Every row gives one point. Two turns around zero, p and q, are shown by what they do to some points. Write where each new point lands after one turn and then the other. Backwards means that the second turn is done in reverse. Each puzzle has new turns, and all numbers are rounded.

Turn p:
[ 4.9 -2.8] -> [ 5.2 -2.1]
[-0.5  5.5] -> [-1.3  5.4]
[1.2 1.5] -> [1.0 1.7]
[-2.1  0.0] -> [-2.1 -0.3]
[-3.6 -4.1] -> [-3.0 -4.6]
Turn q:
[-2.5  0.8] -> [-2.6  0.0]
[-2.1 -4.5] -> [-0.6 -4.9]
[-0.4 -4.5] -> [ 1.0 -4.4]
[3.5 4.1] -> [2.1 5.0]
[1.5 4.2] -> [0.2 4.5]
Where do these land?
q, then p: [ 0.5 -0.1] -> [0.5 0.1]
q, then p: [-1.7 -1.5] -> [-0.9 -2.1]
q, then p: [ 6.6 -0.2] -> [6.0 2.7]
q, then p: [-5.3  1.8] -> [-5.6 -0.7]

Turn p:
[ 2.1 -3.8  1.6] -> [ 0.4 -4.1  2.1]
[ 3.2  1.0 -2.0] -> [ 3.6 -0.4 -1.5]
[2.9 3.3 1.5] -> [3.7 2.2 1.7]
[-2.3  7.5 -2.2] -> [ 0.8  7.5 -3.0]
[-1.4 -3.3  0.5] -> [-2.5 -2.5  0.5]
[-4.4 -4.8  0.7] -> [-5.9 -2.8  0.3]
Turn q:
[ 3.1  2.6 -0.9] -> [ 1.7  3.7 -0.8]
[ 0.2 -2.3 -2.1] -> [-0.5 -1.3 -2.8]
[-6.7  3.7  2.7] -> [-5.0  0.1  6.4]
[ 3.4 -4.0  0.3] -> [ 3.7 -2.4 -2.8]
Where do these land?
p, then q backwards: [ 0.3  3.5 -2.2] -> [ 3.5  1.2 -1.9]
q, then p backwards: [ 1.5 -0.9 -2.9] -> [-0.7  0.8 -3.2]
p, then q backwards: [-2.1 -0.8 -3.4] -> [-0.3 -1.6 -3.7]
q, then p backwards: [ 0.2 -1.7  8.5] -> [ 6.6 -2.4  5.0]

Turn p:
[-2.4 -4.8  2.7  0.2] -> [-4.0 -2.9  3.4  0.9]
[-0.3  3.6 -4.7  4.3] -> [ 0.7  2.1 -6.4  2.7]
[ 0.0 -0.1 -5.9  1.7] -> [-0.6 -1.0 -6.0 -0.4]
[-2.2 -0.8  4.1 -4.9] -> [-1.8  1.4  5.6 -3.1]
[ 4.3 -1.4  0.6 -4.0] -> [ 3.4 -2.5  2.0 -3.8]
[0.7 3.5 3.2 2.8] -> [2.4 2.8 1.4 3.9]
Turn q:
[-3.2  5.5 -1.3 -3.5] -> [-0.6  5.4 -3.9 -3.0]
[ 4.9 -1.6 -3.8  4.9] -> [ 1.5 -3.1 -0.7  7.3]
[-2.7 -2.7  3.1  3.7] -> [-4.2 -1.5  4.3  0.3]
[ 3.9 -2.9  0.5 -3.2] -> [ 4.6 -3.2  0.5 -1.4]
[-1.8 -2.6 -0.6  1.7] -> [-2.7 -2.4  0.3  0.4]
[-1.2  4.3  2.1 -3.5] -> [ 1.3  4.8 -0.4 -3.5]
Where do these land?
p, then q backwards: [ 5.4 -4.2  1.3  1.0] -> [ 4.2 -5.7  0.0 -0.3]
q, then p backwards: [-4.9 -0.5 -1.4  0.1] -> [-3.8 -1.8 -2.7 -0.9]
q, then p backwards: [ 2.8  4.1  0.9 -6.6] -> [ 4.0  6.0 -2.0 -3.6]
q, then p: [ 1.8  1.0 -0.9  1.4] -> [ 1.0 -0.3 -1.1  2.2]
q, then p: [-4.3  3.1 -0.6  0.9] -> [-2.1  4.6 -1.8 -0.6]
q, then p: [ 5.3 -4.3 -1.9  0.4] -> [ 1.0 -6.7  0.1  2.0]
p, then q: [-6.1  0.8  2.6  2.8] -> [-5.7  4.2  1.3  0.8]

Turn p:
[-0.4 -6.1 -3.5 -1.8 -2.8  5.5] -> [ 3.0 -5.5 -3.0 -1.4 -0.6  6.3]
[ -1.0  -4.1   1.3   1.4   3.7 -10.3] -> [-2.5 -4.9  5.2 -1.9  3.1 -8.5]
[ 3.2 -1.0  4.8 -5.5 -0.6  1.3] -> [ 5.9  2.9 -0.2 -4.8  0.7 -0.3]
[ 0.0  5.7  3.7  7.0 -4.5  2.3] -> [ 0.8  4.7  2.3  7.2 -6.4  0.3]
[ 0.9  2.7  0.1 -2.5 -1.7  0.1] -> [ 0.2  2.6 -2.3 -1.5 -1.6 -0.5]
[-3.8  0.5  0.1  0.5  1.2  1.3] -> [-2.6  0.3  2.1 -0.3 -0.1  2.6]
[ 3.8  4.4 -3.3  1.9  3.2  0.0] -> [-2.0  2.8 -3.7  4.3  3.4 -1.6]
[-2.3 -0.1 -2.1  0.0  2.5  1.5] -> [-2.7 -0.6  0.1  0.0  2.0  2.6]
[-0.2 -2.1 -1.0 -1.1 -1.2 -1.7] -> [ 0.1 -2.5 -0.6 -1.7 -0.6 -1.0]
Turn q:
[-2.9 -2.4 -1.2 -3.6  3.0 -3.2] -> [-0.3 -1.4  1.4 -5.0  4.4  0.0]
[ 6.2  4.3  4.8 -5.6 -0.6  2.8] -> [ 2.5  4.8  5.6  1.5 -3.9  6.4]
[-3.8  0.3 -1.6  4.2 -4.9 -0.1] -> [-4.5 -1.3 -3.7  0.6 -2.8 -3.8]
[-0.5 -5.9  3.8 -1.6  4.9 -1.6] -> [ 0.0 -3.2  3.2  0.7  7.2  2.5]
[-2.4 -3.6 -2.3  0.2 -0.8 -0.7] -> [-1.2 -3.9 -1.6 -2.0  1.0 -1.0]
[ 3.0  4.6  4.1 -4.3  4.2  2.6] -> [2.7 6.4 3.0 0.7 1.0 5.5]
[-1.6 -1.8 -5.6  2.5 -1.1  1.8] -> [ 0.9 -3.1 -5.5 -1.3 -1.3 -1.9]
[ 0.6  3.9  0.0  3.8 -2.3  1.2] -> [-0.6  2.8 -2.0  2.9 -3.3 -2.2]
[ 1.5  0.5 -1.9  4.5 -2.4 -2.9] -> [ 0.5 -1.1 -0.2  1.8 -2.2 -5.6]
Where do these land?
q, then p: [-5.2  4.1 -0.9  3.9 -3.4  0.0] -> [-7.2 -1.3 -1.2 -1.0 -3.7 -1.4]
q, then p: [-3.9 -3.6  5.5  0.3 -4.8 -4.3] -> [-2.5 -2.4  8.5 -3.2 -1.7  1.7]
q, then p: [-1.9 -1.6 -2.2  0.4  0.5 -0.6] -> [-0.8 -1.9 -0.9 -1.8  1.8 -0.4]
p, then q: [ 0.5  1.8 -2.4  1.5 -4.5  2.9] -> [-0.1 -1.8 -3.7  0.7 -4.5 -1.5]
p, then q: [ 4.0  3.3  0.7 -0.2 -1.2 -0.2] -> [ 2.1  2.1  0.2 -0.6 -2.2 -3.8]
p, then q: [ 4.2 -5.2 -3.9  2.7  3.2  4.2] -> [ 6.1 -3.5 -3.8  3.8  3.9  0.6]
p, then q: [ 2.9 -2.0 -1.7  3.5  2.8 -3.2] -> [ 1.1 -2.0  0.7  1.6  4.9 -3.7]
p, then q: [ 2.2  0.8 -0.5 -6.4  4.7  0.1] -> [ 4.3  3.7  0.2 -5.0  2.7  1.8]
p, then q: [-2.8  2.4  5.3 -5.7  2.7  1.1] -> [-0.4  6.7  2.8 -2.5 -0.8  4.8]
